Rows are points. The points of each table are mixes of a few directions, plus a little noise. Count the directions of each table, and those that both share. Where both have some left over, give the other angles between the two spaces (their principal angles), to ten degrees, smallest first.
(in the rows, 128 means zero)

First (4 x 2):
[[120  91]
 [125 118]
 [116  84]
 [150 219]]
Second (5 x 2):
[[128 125]
 [139  91]
 [140  85]
 [ 98 233]
 [134 106]]
Directions: first 1, second 1, shared 0; angles 30

First (6 x 3):
[[ 99  93  92]
 [103  99  98]
 [191 203 206]
 [ 94  88  86]
 [128 128 128]
 [152 157 158]]
Second (6 x 3):
[[115  96  71]
 [ 77 103 152]
 [134 155 185]
 [191 172 132]
 [ 86  79  77]
 [165 163 152]]
Directions: first 1, second 2, shared 1

First (6 x 4):
[[106 117  99  50]
 [114 115 146 125]
 [120 145 182  54]
 [153 144  60 134]
 [156 140 164 230]
 [120 106 114 177]]
Second (7 x 4):
[[140 121 128 123]
 [189  84 134 106]
 [206  75 132 103]
 [135 121 128 127]
 [143 119 129 124]
 [ 76 165 125 145]
 [  8 211 120 168]]
Directions: first 3, second 1, shared 0; angles 80

First (7 x 6):
[[143 136 177 194 175 140]
 [152 134  87 119  74 102]
 [148 133  82 111  70 101]
 [134 130 118 127 116 122]
 [ 81 113 144  84 165 155]
 [ 83 116 188 127 212 172]
 [154 136  97 132  84 104]]
Second (6 x 6):
[[132 134 120  93 130 142]
 [105 124 122 216  84 140]
 [134 110 171 183 158  71]
 [135 127 137 114 146 115]
 [120 129 126 152 115 133]
 [142 148  93   7 136 170]]
Directions: first 2, second 2, shared 0; angles 40, 70

First (10 x 8):
[[129 141 141 110 136  91 123 156]
 [135 115 128 120 135 189 135  86]
 [168 136 187   7 190 152 126 123]
 [155 125 164  50 170 169 130 105]
 [117 124 112 162 110 131 130 122]
 [ 93 139  87 223  76  52 125 176]
 [132 116 121 130 128 177 135  89]
 [134 138 143 104 138 102 125 150]
 [132 113 125 130 132 194 137  78]
 [ 82 143  79 244  62  26 120 195]]
Second (8 x 8):
[[116 105 110 138 131  66 130 148]
 [108  90 109 135 129  39 146 149]
 [156 142 113 139 161 174  64 135]
 [ 95 160 152 145  65  80 180 152]
 [106  78 169  60 118 157 231  43]
 [148 172 143 135 126 203 101 121]
 [151  75  96 108 193 143  85 108]
 [139 198 133 165 102 161  89 162]]
Directions: first 2, second 3, shared 1; angles 80

First (8 x 9):
[[ 87 123  84 196 189 135 160   7 233]
 [126 128 124 134 134 129 130 117 138]
 [144 130 147 100 103 125 117 178  83]
 [138 128 136 114 116 126 122 154 107]
 [144 130 146 101 101 125 115 175  88]
 [125 126 125 133 130 130 132 119 136]
 [114 127 110 153 151 130 141  83 167]
 [149 129 151  93  95 125 112 187  76]]
Second (9 x 9):
[[118 126 116 147 145 130 137  96 156]
 [ 96 124  92 183 179 133 152  32 212]
 [101 125  98 174 172 133 148  48 199]
 [123 128 123 137 136 129 132 113 142]
 [151 131 153  90  93 125 111 195  69]
 [140 130 142 107 109 126 119 164  96]
 [140 130 141 106 108 126 118 166  95]
 [137 130 138 113 114 127 122 154 104]
 [147 130 149  95  98 125 114 185  78]]
Directions: first 1, second 1, shared 1

First (8 x 11):
[[ 89 143 148  90 115  97 149 154  91 138 185]
 [111  95 124 156 174 118  81 162 121 125 201]
 [139 148 130 111  98 136 157 105 133 129  80]
 [204 152 120 103 129 107 166 110 171 146  41]
 [170 103 110 158 174 124  96 135 161 129 121]
 [104  68 102 229 157 205  40 111 140  88 143]
 [128 198 157  30  57  87 228 117 104 155  83]
 [ 80 115 133 147 120 149 106 132 102 114 171]]
Second (11 x 11):
[[180 155 141  52 168  22 172 182 140 175 158]
 [181 134 122 109 158  88 140 139 155 147 110]
 [ 75  84 121 190 152 165  60 141 111 102 200]
 [116 137 134 118 112 129 141 124 118 128 125]
 [151 118 131 108 186  64 118 182 133 152 194]
 [142 111 117 160 141 151 104 116 146 117 107]
 [129 104 106 196 112 211  92  77 151  94  63]
 [  7 105 136 183  75 218  84 103  68  81 182]
 [134 143 125 134  87 168 147  85 138 116  56]
 [174 147 125 101 125 107 158 122 150 142  80]
 [118 172 153  56  94  82 191 142 101 151 135]]
Directions: first 3, second 3, shared 3
